Each row of a before or after table is a point. One or more steps were done to the points. Then noise was added and the rows were shuffled. The steps act on how far a point lies along the listed directions, d1 being the first. What was done? A step turns or swaps two directions, mirrors them in a line or flattens them onto one, adds a multiple of one to another, or multiplies one. Angles are multiples of 10 degrees, from the lower direction toward the higher: turns from -170 to 170, lines from 10 to 170 but not 90. Use the fewest steps. Two steps may share a direction if one is a turn and the other turns, adds or multiplies; they go together, in the order done. Otherwise the lowest direction goes first.

Directions:
(1): [ 0.46 -0.33  0.10]
(2): [ 0.26  0.22 -0.47]
(3): [0.23 0.42 0.32]
Before, 12 rows:
[[-0.01  0.14 -0.14]
 [ 0.12  0.15 -0.07]
 [-0.51 -0.63 -0.34]
 [-0.14  0.08 -0.17]
 [ 0.25 -0.09  0.30]
 [ 0.14 -0.15 -0.79]
 [-0.22  0.40  0.20]
 [ 0.26 -0.15 -0.29]
 [ 0.36  0.46 -0.53]
 [ 0.39 -0.24 -0.04]
 [ 0.21  0.30  0.04]
 [-0.32 -0.18 -0.27]]
After, 12 rows:
[[-0.59 -0.03  0.47]
 [-0.26  0.29  0.07]
 [ 0.04  0.81  0.09]
 [ 0.09 -0.44  0.03]
 [-0.19 -0.85 -0.62]
 [-0.05  0.10  0.11]
 [-0.24 -0.68 -0.29]
 [ 0.26  0.63  0.12]
 [-0.16 -0.15  0.08]
 [-0.19 -0.38 -0.05]
 [-0.05  0.23  0.25]
 [-0.79 -0.24  0.03]]
Steps: add 1.5 times d1 to d3; turn d1 and d2 by 140 degrees

Directions:
(1): [-0.08  0.04  0.39  0.54]
(2): [ 0.22 -0.21  0.50 -0.31]
(3): [ 0.58  0.31 -0.06  0.10]
(4): [-0.24  0.55  0.20 -0.22]
Before:
[[-0.11  0.23  0.41 -0.30]
 [-0.21  0.10  0.31  0.16]
 [ 0.55 -0.13 -0.33 -0.17]
 [ 0.11 -0.35  0.03  0.11]
 [ 0.29 -0.07  0.14 -0.03]
 [-0.05  0.09  0.39  0.09]
 [ 0.30  0.73  0.62 -0.21]
 [ 0.11  0.92 -0.40  0.28]
 [-0.32 -0.19  0.44  0.24]]
After (9 x 4):
[[-0.02  1.04  0.14  0.38]
 [ 0.09  0.12 -0.09  0.39]
 [-0.22  0.29  0.04  0.18]
 [ 0.47 -0.16 -0.11  0.40]
 [-0.03 -0.22 -0.06  0.25]
 [-0.45  0.02 -0.05  0.03]
 [-0.26  0.47 -0.24 -0.16]
 [-0.27  0.20  0.14 -0.01]
 [ 0.54  0.46  0.91  0.01]]
Steps: turn d1 and d4 by 20 degrees; add 1 times d3 to d1; multiply d2 by -1

Directions:
(1): [ 0.01  0.42  0.26 -0.17  0.50  0.39]
(2): [-0.42  0.31 -0.08  0.53 -0.22  0.25]
(3): [-0.70 -0.13  0.02 -0.36  0.10 -0.14]
(4): [-0.01 -0.42 -0.37 -0.07  0.06  0.59]
(5): [ 0.06  0.45 -0.48 -0.40 -0.28  0.01]
(6): [-0.01  0.04 -0.49  0.25  0.53 -0.30]
Before (10 x 6):
[[-0.31  0.32 -0.03  0.33 -0.29 -0.52]
 [ 0.02  0.11  0.18 -0.01  0.16 -0.36]
 [ 0.18  0.26  0.37  0.02  0.03 -0.03]
 [ 0.25  0.22  0.28 -0.17  0.21 -0.05]
 [ 0.09 -0.02  0.11  0.45 -0.14  0.25]
 [ 0.23  0.38 -0.31  0.04 -0.01  0.25]
 [ 0.38 -0.11 -0.12  0.20  0.02 -0.08]
 [ 0.04 -0.25  0.29  0.11 -0.23  0.13]
 [ 0.06 -0.29  0.90 -0.19 -0.39 -0.33]
 [ 0.13  0.06 -0.09 -0.23  0.43 -0.13]]
After (10 x 6):
[[ 0.26  0.21  0.32 -0.21  0.17  0.00]
 [ 0.36 -0.14 -0.28  0.25  0.20 -0.12]
 [ 0.04 -0.53  1.71 -0.37 -1.00  0.05]
 [ 0.07 -0.40  0.69  0.02 -0.48  0.29]
 [ 0.09  0.15 -0.41 -0.10  0.70 -0.31]
 [ 0.17  0.22  0.56 -0.01 -0.13  0.03]
 [ 0.03  0.06  0.12  0.07  0.26 -0.45]
 [-0.33  0.38 -0.24  0.37 -0.16 -0.56]
 [ 0.08 -0.13  0.34  0.46 -0.24  0.30]
 [ 0.20  0.47 -0.56 -0.02  0.02  0.20]]
Steps: multiply d5 by 1.6; multiply d6 by 2.5

Directions:
(1): [-0.10  0.17 -0.16 -0.24  0.30 -0.82  0.04 -0.01]
(2): [ 0.38 -0.54  0.14 -0.09  0.60  0.07  0.05 -0.24]
(3): [ 0.52  0.20 -0.24 -0.14  0.00  0.08  0.56  0.43]
Before:
[[-0.49  0.58 -0.25  0.32 -0.73 -0.29  0.06  0.40]
 [-0.15 -0.23 -0.19  0.03  0.17 -0.36 -0.21 -0.22]
 [ 0.48 -0.60  0.43  0.05  0.35  0.05 -0.12 -0.11]
 [ 0.84  0.08 -0.20 -0.12  0.20  0.09  0.59  0.19]
 [-0.04  0.53 -0.18  0.26 -0.46  0.65  0.56  0.27]
 [ 0.44  0.07 -0.09  0.08  0.04  0.55  0.40  0.18]
 [-0.13  0.49 -0.38 -0.20 -0.21 -0.54  0.23  0.11]
 [ 0.32  0.40  0.01 -0.42  0.07  0.06  0.31  0.42]]
After:
[[ 0.86 -0.02 -0.15 -0.11  0.29  0.12  0.55  0.13]
 [ 0.36 -0.57  0.43  0.05  0.37 -0.07 -0.20 -0.16]
 [-0.36  0.60 -0.28  0.30 -0.74 -0.18  0.18  0.54]
 [ 0.43  0.05 -0.13  0.00  0.21  0.32  0.38  0.11]
 [ 0.39  0.30  0.05 -0.44  0.11  0.11  0.32  0.37]
 [ 0.03  0.54 -0.26  0.14 -0.28  0.33  0.65  0.26]
 [-0.17 -0.24 -0.18  0.08  0.07 -0.19 -0.23 -0.21]
 [-0.01  0.43 -0.34 -0.14 -0.27 -0.21  0.27  0.15]]
Steps: multiply d1 by 0.4; turn d2 and d3 by -10 degrees

Directions:
(1): [ 0.15  0.31 -0.13 -0.29  0.22  0.67  0.17  0.50  0.08]
(2): [ 0.24  0.40 -0.02  0.56 -0.21 -0.13  0.04  0.34 -0.55]
(3): [ 0.31 -0.38  0.19  0.11  0.27  0.48 -0.16 -0.38 -0.49]
Before, 13 rows:
[[ 0.04 -0.11 -0.04 -0.05  0.20  0.24 -0.09  0.01 -0.02]
 [ 0.37 -0.06  0.04 -0.46  0.27  0.56  0.14 -0.03  0.03]
 [-0.44  0.22 -0.06 -0.39 -0.44 -0.89  0.20  0.18  0.56]
 [-0.13 -0.30 -0.13 -0.47  0.41  0.39 -0.06 -0.09  0.51]
 [-0.51  0.12 -0.06 -0.36 -0.25 -0.84  0.29  0.17  0.78]
 [-0.46  0.23 -0.22 -0.21 -0.46 -0.75  0.09  0.10  0.64]
 [-0.35 -0.02 -0.05  0.16 -0.35 -0.75  0.01  0.02  0.66]
 [-0.03 -0.33  0.17 -0.06  0.10 -0.02 -0.29 -0.65 -0.28]
 [-0.08  0.00 -0.04 -0.26  0.22  0.58  0.22  0.08 -0.04]
 [ 0.11 -0.03 -0.09 -0.14  0.19  0.35  0.23  0.13  0.02]
 [ 0.05  0.19 -0.09 -0.34  0.01  0.32  0.04  0.08 -0.06]
 [ 0.09 -0.31  0.33 -0.09  0.39  0.37 -0.08 -0.33 -0.02]
 [-0.47 -0.04 -0.05 -0.24 -0.55 -0.92  0.02  0.21  0.92]]
After:
[[-0.03 -0.12  0.10 -0.11 -0.18 -0.18 -0.12 -0.44 -0.14]
 [ 0.42 -0.36  0.11 -0.49  0.40  1.28 -0.05  0.19  0.07]
 [-0.10 -0.30 -0.03  0.05  0.01 -0.22  0.05 -0.30 -0.03]
 [-0.22 -0.57  0.00 -0.19  0.23 -0.17 -0.17 -0.48  0.43]
 [ 0.35 -0.06 -0.08 -0.37  0.36  1.10 -0.04  0.02 -0.32]
 [ 0.39 -0.11  0.18 -0.59  0.49  1.00  0.13  0.06 -0.32]
 [ 0.04 -0.24  0.12 -0.14 -0.12 -0.58  0.01 -0.56  0.10]
 [-0.30 -0.33  0.11  0.11 -0.07 -0.36  0.00 -0.43 -0.08]
 [ 0.30 -0.03 -0.02 -0.18  0.39  0.93  0.09  0.31  0.19]
 [ 0.27 -0.34  0.25 -0.53  0.59  1.01  0.15  0.03 -0.17]
 [-0.28  0.40 -0.17 -0.36 -0.10 -0.18  0.05  0.14  0.38]
 [-0.12 -0.16 -0.08  0.04  0.03 -0.24 -0.12 -0.12 -0.02]
 [-0.38 -0.01  0.14 -0.07 -0.06 -0.41  0.09 -0.18  0.51]]
Steps: turn d1 and d3 by 150 degrees

Directions:
(1): [ 0.35  0.16 -0.40 -0.10  0.00  0.53  0.07 -0.31 -0.62 -0.01 -0.39]
(2): [ 0.09  0.19  0.19  0.91  0.29 -0.17 -0.14 -0.05 -0.11 -0.30 -0.29]
(3): [ 0.37 -0.64 -0.13 -0.02 -0.45 -0.36 -0.11  0.22  0.00 -0.19 -0.48]
Before (11 x 11):
[[-0.01 -0.27 -0.02 -0.73 -0.17  0.07  0.05  0.09 -0.24  0.32  0.32]
 [-0.98  0.06  0.55 -0.12 -0.07 -0.79  0.15  0.11  0.92  0.29  0.73]
 [ 0.23  0.32 -0.28  0.05  0.16  0.11 -0.27 -0.59 -0.21 -0.04 -0.28]
 [ 0.13  0.43 -0.39 -0.32  0.08  0.78 -0.02 -0.32 -0.41  0.30  0.19]
 [-0.09 -0.49  0.28 -0.39 -0.23 -0.33  0.11  0.20  0.61  0.02  0.34]
 [-0.08  0.20 -0.37 -0.47 -0.17  0.57  0.31 -0.36 -0.78  0.23 -0.23]
 [ 0.22 -0.23 -0.46 -0.17 -0.13  0.22 -0.11 -0.15 -0.23  0.18 -0.16]
 [ 0.30  0.16 -0.45 -0.10 -0.08  0.61  0.26 -0.27 -0.70 -0.31 -0.37]
 [ 0.62 -0.02 -0.38 -0.43  0.15  0.56  0.09 -0.01 -0.60  0.03 -0.61]
 [ 0.14 -0.01 -0.37 -0.71 -0.26  0.35 -0.06 -0.32 -0.27  0.10  0.25]
 [-0.70 -0.58  0.91 -0.17 -0.30 -1.23 -0.29  0.59  1.33  0.14  1.15]]
After (11 x 11):
[[-0.38  0.15 -0.13 -0.36 -0.12 -0.02  0.29 -0.34  0.05  0.33  0.12]
 [-0.10  0.03 -0.01  0.06 -0.07  0.08  0.20  0.02 -0.05 -0.27  0.03]
 [-0.21  0.49  0.02 -0.05  0.22  0.21 -0.12 -0.30 -0.02  0.03  0.51]
 [ 0.16  0.22  0.25  0.09  0.46  0.05 -0.05  0.17 -0.03  0.01 -0.12]
 [-0.06  0.16 -0.12 -0.44 -0.07  0.34 -0.12 -0.02  0.07  0.34  0.43]
 [-0.02  0.27  0.21  0.26  0.34  0.22  0.18 -0.27  0.04 -0.04  0.18]
 [-0.06  0.09 -0.10  0.37  0.18  0.13 -0.17 -0.10  0.05  0.13  0.11]
 [-0.21  0.38  0.32 -0.05  0.43  0.18 -0.03 -0.13 -0.25  0.20  0.51]
 [-0.03  0.23  0.13  0.10  0.04  0.09 -0.18 -0.28 -0.08  0.06  0.33]
 [-0.49  0.23  0.03 -0.15 -0.02  0.11  0.19 -0.14 -0.24  0.27  0.18]
 [ 0.20 -0.08 -0.13 -0.30 -0.09 -0.22 -0.36 -0.29  0.21 -0.07 -0.13]]
Steps: multiply d1 by 0; swap d2 and d3

Directions:
(1): [ 0.16  0.00 -0.57  0.13 -0.41 -0.01 -0.07  0.18 -0.71 -0.44  0.26 -0.09]
(2): [-0.48 -0.27 -0.04  0.06  0.56 -0.21 -0.57  0.36 -0.23  0.14  0.35  0.14]
Before (14 x 12):
[[-0.21 -0.18  0.03 -0.08  0.27 -0.08 -0.15 -0.02  0.18  0.12  0.06  0.01]
 [-0.23 -0.38  0.18  0.05  0.41 -0.16 -0.14  0.28  0.01  0.29  0.19 -0.09]
 [ 0.43  0.22  0.03 -0.12 -0.58  0.17  0.59 -0.42  0.30 -0.23 -0.29 -0.12]
 [-0.24  0.01  0.34  0.00  0.38 -0.08  0.03  0.04  0.47  0.22 -0.17  0.10]
 [-0.21  0.16  0.35 -0.18  0.26 -0.11  0.33 -0.21  0.10 -0.02 -0.17  0.19]
 [ 0.04 -0.02 -0.10 -0.02  0.16  0.00  0.10  0.00  0.27  0.46 -0.04 -0.13]
 [ 0.63  0.04 -0.78 -0.13 -0.84  0.18  0.19 -0.05 -0.72 -0.74  0.15  0.00]
 [ 0.37  0.17 -0.22  0.13 -0.63  0.06  0.12  0.02 -0.40 -0.53  0.04 -0.19]
 [ 0.40  0.43  0.04  0.02 -0.51  0.18  0.64 -0.40  0.21 -0.06 -0.25 -0.18]
 [-0.19  0.01  0.28 -0.17  0.46 -0.10 -0.02  0.18  0.45  0.31 -0.23  0.17]
 [ 0.67  0.24 -0.29  0.29 -0.69  0.18  0.57 -0.26  0.09 -0.34 -0.38 -0.12]
 [ 0.56  0.19 -0.59  0.04 -0.80  0.11  0.25  0.08 -0.56 -0.57  0.13 -0.27]
 [ 0.08  0.20  0.10  0.02 -0.06 -0.12  0.20 -0.28  0.46  0.01 -0.21 -0.12]
 [ 0.93  0.30  0.35 -0.03 -0.85  0.25  1.11 -0.73  0.42 -0.31 -0.58 -0.31]]
After (14 x 12):
[[ 0.17  0.02 -0.06 -0.09 -0.21  0.06  0.22 -0.22  0.16 -0.10 -0.10 -0.09]
 [-0.39 -0.48 -0.47 -0.11  0.51 -0.22 -0.83  0.50 -0.66 -0.17  0.67  0.33]
 [-0.46 -0.32  0.04  0.30  0.81 -0.24 -0.60  0.37  0.14  0.33  0.18  0.26]
 [-0.15  0.20  0.34 -0.17  0.17 -0.08  0.38 -0.24  0.10 -0.05 -0.18  0.19]
 [ 0.15  0.02 -0.13  0.00  0.02  0.04  0.21 -0.05  0.27  0.41 -0.11 -0.16]
 [ 0.37 -0.06  0.00  0.04 -0.40  0.08  0.49 -0.04 -0.01 -0.07 -0.11 -0.30]
 [ 0.14  0.21  0.23 -0.01 -0.12  0.07  0.39 -0.14  0.45 -0.01 -0.34  0.00]
 [-0.68 -0.49  0.87  0.02  1.27 -0.38 -0.52  0.14  0.49  0.59  0.18  0.23]
 [-0.17  0.07  0.20  0.04  0.25 -0.25 -0.04 -0.12  0.47  0.16 -0.11 -0.05]
 [-0.33 -0.17  0.01  0.13  0.32 -0.24 -0.60  0.42 -0.38 -0.11  0.34  0.05]
 [-0.51 -0.03  0.32  0.05  0.72 -0.16 -0.30  0.11  0.27  0.47  0.17  0.14]
 [ 0.28  0.24  0.15 -0.19 -0.15  0.07  0.41 -0.09  0.42  0.04 -0.47  0.00]
 [-0.39 -0.29 -0.28  0.05  0.49 -0.28 -0.74  0.60 -0.50 -0.01  0.60  0.03]
 [-0.49 -0.26  0.31 -0.10  0.68 -0.23 -0.38  0.12  0.37  0.30  0.16  0.16]]
Steps: mirror d1 and d2 in the line at 20 degrees

Directions:
(1): [ 0.51 -0.39  0.29 -0.03 -0.31 -0.07  0.21  0.14  0.32  0.45 -0.75 -0.03
 -0.06 -0.16]
(2): [ 0.64  0.67 -0.13  0.36  0.55  0.00  0.01 -0.07  0.05  0.11 -0.12 -0.43
  0.19  0.00]
(3): [ 0.14  0.25  0.31  0.00 -0.28  0.18  0.14  0.00  0.62 -0.14  0.39 -0.23
 -0.71  0.36]
(4): [-0.04 -0.36 -0.35  0.06  0.36 -0.53 -0.16 -0.28 -0.17  0.50  0.04 -0.14
 -0.60  0.35]
(5): [ 0.00 -0.32 -0.13  0.45  0.16  0.38  0.94 -0.34 -0.17 -0.13  0.03  0.10
 -0.06  0.06]
(6): [-0.48  0.36 -0.58  0.45 -0.46 -0.20  0.10 -0.08  0.49  0.31 -0.13  0.05
  0.15 -0.12]
Before, 10 rows:
[[-0.05 -0.46  0.80 -0.98 -0.87  0.08 -0.55  0.40  0.19 -0.16 -0.29  0.36
   0.30 -0.21]
 [-0.28  0.58  0.05 -0.13 -0.45  0.04 -0.45  0.40  0.56 -0.13  0.13 -0.10
  -0.18 -0.06]
 [-0.35  0.03  0.15 -0.26 -0.48 -0.04 -0.46  0.05  0.31 -0.24  0.24 -0.05
  -0.12 -0.09]
 [-0.02 -0.28  0.15 -0.53  0.14  0.42  0.31  0.26 -0.82 -0.47  0.20  0.01
   0.20 -0.08]
 [ 0.15  0.51  0.25 -0.57 -0.55 -0.28 -0.69  0.16  0.48  0.10  0.23 -0.31
  -0.34  0.33]
 [-0.11 -0.64  0.11 -0.05  0.22 -0.04  0.13 -0.41 -0.24 -0.15  0.26  0.08
  -0.49  0.20]
 [ 0.06  0.09  0.26 -0.28  0.46 -0.05 -0.64 -0.03 -0.15 -0.11  0.56 -0.35
  -0.74  0.56]
 [ 0.17  0.10  0.31 -0.76  0.40  0.07 -0.63  0.23 -0.49 -0.30  0.15 -0.18
   0.27  0.01]
 [-0.21 -0.07  0.02 -0.52 -0.38 -0.21 -0.49  0.07  0.13  0.22 -0.12  0.11
  -0.25 -0.03]
 [-0.85 -0.01 -0.02 -0.20 -0.01 -0.07 -0.57 -0.11 -0.24 -0.66  0.72  0.10
  -0.29  0.26]]
After:
[[ 1.07  0.78  0.29  0.29  0.25  0.45  0.38 -0.04  0.35 -0.08 -0.34 -0.39
   0.57 -0.13]
 [ 0.21  0.48  0.18 -0.20 -0.16  0.43  0.11  0.08  0.14 -0.23 -0.17  0.00
   0.37 -0.26]
 [-0.18  0.44  0.12  0.24  0.16  0.50  0.11 -0.11 -0.07 -0.84  0.40 -0.08
   0.20  0.06]
 [-0.17  0.19  0.63 -0.39 -0.27  0.52 -0.34  0.24  0.19 -0.54  0.51  0.00
  -0.26  0.17]
 [-0.19 -0.37  0.21  0.07 -0.18  0.36  0.43 -0.34  0.05 -0.41  0.17  0.21
  -0.15  0.01]
 [ 0.29  0.67  0.11 -0.01  0.26  0.18 -0.24  0.32  0.12 -0.14 -0.03 -0.30
  -0.03 -0.07]
 [ 0.34  0.41  0.20  0.18  0.10  0.28  0.00 -0.12  0.12 -0.39  0.10 -0.33
   0.21 -0.17]
 [ 0.55  0.70  0.53 -0.46 -0.34  0.22 -0.31  0.21  0.25 -0.28  0.16 -0.30
   0.23  0.07]
 [ 0.08  0.13 -0.37  0.05  0.20  0.13  0.46 -0.01 -0.28  0.05  0.16 -0.34
  -0.21  0.17]
 [ 0.15  0.55  0.06 -0.31  0.04  0.12 -0.34  0.14  0.14 -0.16  0.11 -0.30
   0.21  0.02]]
Steps: multiply d1 by 0.7; turn d2 and d5 by -50 degrees; turn d2 and d4 by 120 degrees; flatten d3 and d6 onto the line at 150 degrees

Directions:
(1): [ 0.75  0.39  0.13 -0.04 -0.36  0.09  0.31 -0.04  0.00 -0.39  0.68  0.28
 -0.06 -0.25 -0.24 -0.43  0.34  0.00  0.40  0.05]
(2): [-0.49  0.26 -0.21 -0.31  0.30  0.83 -0.01  0.05 -0.11  0.43  0.50  0.33
 -0.31 -0.45 -0.11  0.12 -0.02  0.12 -0.06 -0.32]
Before:
[[ 0.47  0.43 -0.09 -0.27 -0.44  0.63  0.29  0.03 -0.17 -0.32  0.82  0.42
  -0.26 -0.28 -0.38 -0.53  0.41  0.26  0.25 -0.14]
 [ 0.45 -0.24  0.12  0.22 -0.22 -0.61  0.23 -0.01 -0.05 -0.05 -0.33 -0.09
   0.22  0.20  0.00 -0.16 -0.07 -0.17  0.06  0.17]
 [-0.83 -0.04 -0.37 -0.11  0.50  0.61  0.02  0.16 -0.12  0.69  0.09  0.00
  -0.22  0.02  0.09  0.30 -0.25  0.27 -0.15 -0.46]
 [ 0.20  0.31  0.08 -0.20  0.05  0.50  0.14  0.06 -0.02  0.10  0.71  0.21
  -0.23 -0.28 -0.33 -0.02  0.22 -0.25 -0.01 -0.35]
 [-0.56  0.30 -0.24 -0.49  0.34  0.79 -0.04 -0.06 -0.06  0.32  0.40  0.33
  -0.32 -0.51  0.04  0.27 -0.09  0.07 -0.24 -0.37]
 [ 0.01 -0.24  0.15  0.29  0.03 -0.46 -0.09  0.19  0.04  0.06 -0.47 -0.37
   0.12  0.31  0.08  0.21 -0.11 -0.08 -0.01  0.03]
 [-0.52  0.44 -0.09 -0.28  0.28  0.62 -0.06  0.02 -0.04  0.11  0.47  0.31
  -0.28 -0.47 -0.19 -0.04 -0.07  0.02  0.02 -0.59]
 [ 0.85  0.73 -0.05 -0.26 -0.19  0.77  0.32  0.00  0.13 -0.26  1.18  0.48
  -0.16 -0.53 -0.35 -0.69  0.26 -0.05  0.61 -0.13]
 [ 0.56 -0.15  0.14  0.14 -0.29 -0.58  0.12  0.13  0.34 -0.52 -0.20  0.02
   0.12  0.26  0.01 -0.22  0.14  0.11  0.23 -0.05]
 [ 0.40 -0.26  0.07  0.28 -0.18 -0.89 -0.12 -0.16  0.35 -0.43 -0.65 -0.17
   0.34  0.23  0.00  0.03 -0.10 -0.01  0.04  0.20]]
After, 10 rows:
[[ 0.90  0.15  0.05  0.24 -0.49 -0.44  0.54  0.01  0.00 -0.49  0.34 -0.05
   0.08  0.25 -0.05 -0.48  0.30  0.12  0.47  0.08]
 [-0.43 -0.36 -0.14 -0.04  0.20 -0.09 -0.01  0.07 -0.08  0.49 -0.45 -0.01
   0.06  0.05  0.12  0.18 -0.30 -0.06 -0.22 -0.09]
 [ 0.46  0.66  0.14 -0.08 -0.27  0.06  0.17 -0.08 -0.04 -0.58  0.58  0.26
  -0.03 -0.35 -0.24 -0.49  0.27 -0.07  0.41 -0.31]
 [-0.61 -0.39 -0.22  0.08  0.31 -0.32 -0.32 -0.14  0.26  0.21 -0.75 -0.15
   0.12  0.07  0.03  0.50 -0.36  0.06 -0.31 -0.11]
 [ 0.30  0.32  0.12 -0.14  0.01  0.35  0.26  0.06 -0.09  0.00  0.75  0.17
  -0.25 -0.28 -0.26 -0.08  0.16 -0.25  0.01 -0.37]
 [-0.17  0.33 -0.21 -0.47 -0.09  1.06  0.07  0.09 -0.30  0.13  0.69  0.42
  -0.42 -0.45 -0.31 -0.23  0.23  0.25 -0.04 -0.31]
 [-0.14 -0.21  0.06  0.26  0.12 -0.39 -0.13  0.19  0.12  0.11 -0.51 -0.18
   0.11  0.27  0.07  0.30 -0.14 -0.04 -0.04  0.04]
 [ 0.82  0.43  0.12 -0.24 -0.41 -0.10  0.31 -0.13  0.04 -0.66  0.63  0.30
   0.00 -0.29 -0.11 -0.32  0.34 -0.10  0.30  0.05]
 [-0.66 -0.30 -0.09 -0.15  0.34  0.13 -0.18  0.21  0.20  0.24 -0.32  0.07
  -0.09  0.10  0.11  0.30 -0.21  0.30 -0.21 -0.39]
 [-0.10  0.63 -0.31 -0.48  0.34  1.31  0.09  0.09 -0.02  0.32  1.00  0.55
  -0.31 -0.69 -0.27 -0.20 -0.07  0.00  0.24 -0.40]]
Steps: swap d1 and d2
